Each row is a point. The points of each table are mixes of a few directions, plus a little noise. Count the directions of each table, and those that both share. Where both have some left over, give the other angles between the two spaces (their principal angles), to ten degrees, smallest first.

First (7 x 2):
[[ 64  28]
 [ 35  16]
 [ 58  26]
 [-71 -30]
 [-59 -25]
 [-36 -16]
 [  7   3]]
Second (7 x 2):
[[107  47]
 [ 10   4]
 [-18  -8]
 [-51 -22]
 [-45 -21]
 [ 28  13]
 [-35 -16]]
Directions: first 1, second 1, shared 1

First (7 x 6):
[[  20  -10  -14   25   15  -13]
 [  -5   13   -9    2   20    6]
 [  13  -18    6    6  -19  -11]
 [ -96   44   67 -120  -73   63]
 [  -5   36  -42   27   83   11]
 [  41  -51   12   22  -46  -33]
 [  31  -15  -22   39   22  -21]]
Second (8 x 6):
[[ 25  85 -28  -1  43  35]
 [  8  66 -14 -14 -46  -6]
 [ 12 -33  30  -6  33   2]
 [-62 -59 -44  29 -35 -20]
 [-39 -83  64  -3 -44 -86]
 [ 34  92 -36  -5  40  46]
 [ 14 -34   1  -5 -25  31]
 [ 11 -36  29  -1  35   2]]
Directions: first 2, second 4, shared 1; angles 70

First (8 x 11):
[[ -4  13 -19  17  -1  -8 -16 -14  -9 -21   7]
 [ -1   0  -1   1  -1   0  -1  -2   0  -2   1]
 [ -6  17 -25  21  -2 -10 -19 -17 -11 -23  11]
 [ -2 -17   6  -2 -17   2 -10   0  17 -31  21]
 [ -5   3 -13  13  -9  -6 -18 -10   0 -31  17]
 [ -2   9 -12  11   0  -5 -10  -9  -5 -12   5]
 [ 19 -19  58 -56  32  28  72  48   4 121 -64]
 [  1  -4   4  -3  -1   1   1   3   4   0   1]]
Second (10 x 11):
[[ -14    4   11  -10    7    6   29   20  -18    2   -8]
 [  29  -17    8   -3   -4    1  -19  -12   30   34   -5]
 [  -4   -3   14  -15    7    8   22   15   -5   18  -13]
 [ -25   14   -4    1    3    3   21   13  -27  -26    3]
 [   2    8  -29   28  -13  -15  -41  -31    4  -42   26]
 [  20  -15   16  -14    2    6    1    2   21   39  -13]
 [ -39   37  -54   46  -14  -23  -31  -24  -37 -108   43]
 [   7   -4    6   -4    1    2    0    2    6   13   -5]
 [  36  -26   26  -20    2    9   -4    1   35   66  -21]
 [  -9    3    6   -8    7    4   20   13  -10    4   -7]]
Directions: first 2, second 2, shared 1; angles 80

First (9 x 18):
[[ -3  -1  46  15  33 -11   0 -11 -32  -4 -31  -7 -24 -13  22 -32  11  22]
 [-21 -15  -5 -13 -14  28  -1 -14 -24   9  14 -21 -24  -8   2  11  23   6]
 [ 19   8  -2  -3  -6  -5   1   1  11  15  -6 -12   1  13 -12   5 -18 -25]
 [-32  -2  21   7  -5   1  21  -3  -5  -6  17  -7 -64 -17  12  -2 -15  19]
 [  1 -18  37 -16  14  -4  18 -31 -16 -20  -4  10 -28 -25 -14  -3  -3  20]
 [  2  -2   0 -10  -9  12   2  -9  -7  14   2 -18 -14   5  -8   9  -2 -13]
 [ 39   6 -50 -23 -25  -6  -2   8  49   2  15  23  68  25 -43  33 -22 -41]
 [ 20  19 -43  32  25 -30 -38  47  30 -22 -23  51 121  23  26 -22  26   9]
 [-26   4  -5   7 -14  13   0   9  -5  12  15 -19 -34   0  16   2  -1   2]]
Second (8 x 18):
[[ -4  -4   6  -2   1   3   2  -5  -6  -2   1  -2  -9  -5   1  -1   3   7]
 [ 14  13 -15   6  -4 -10  -5  17  20   7  -4   4  23  16  -1   2 -11 -16]
 [-48 -49  54 -27  11  36  20 -58 -70 -23  13 -16 -85 -57   7  -3  40  60]
 [-13 -15  16  -7   2  13   5 -16 -19  -6   3  -4 -23 -16   3  -1  12  18]
 [ 16  17 -17   8  -3 -13  -6  19  21   8  -4   4  26  20  -3   1 -14 -20]
 [-20 -19  21 -11   4  14   7 -24 -28  -9   5  -8 -34 -23   2  -1  17  24]
 [ 29  29 -33  16  -6 -23 -12  36  43  14  -9   8  52  34  -5   2 -24 -38]
 [ 27  27 -31  15  -5 -20 -12  33  39  13  -8   8  46  31  -4   2 -24 -35]]
Directions: first 5, second 1, shared 1
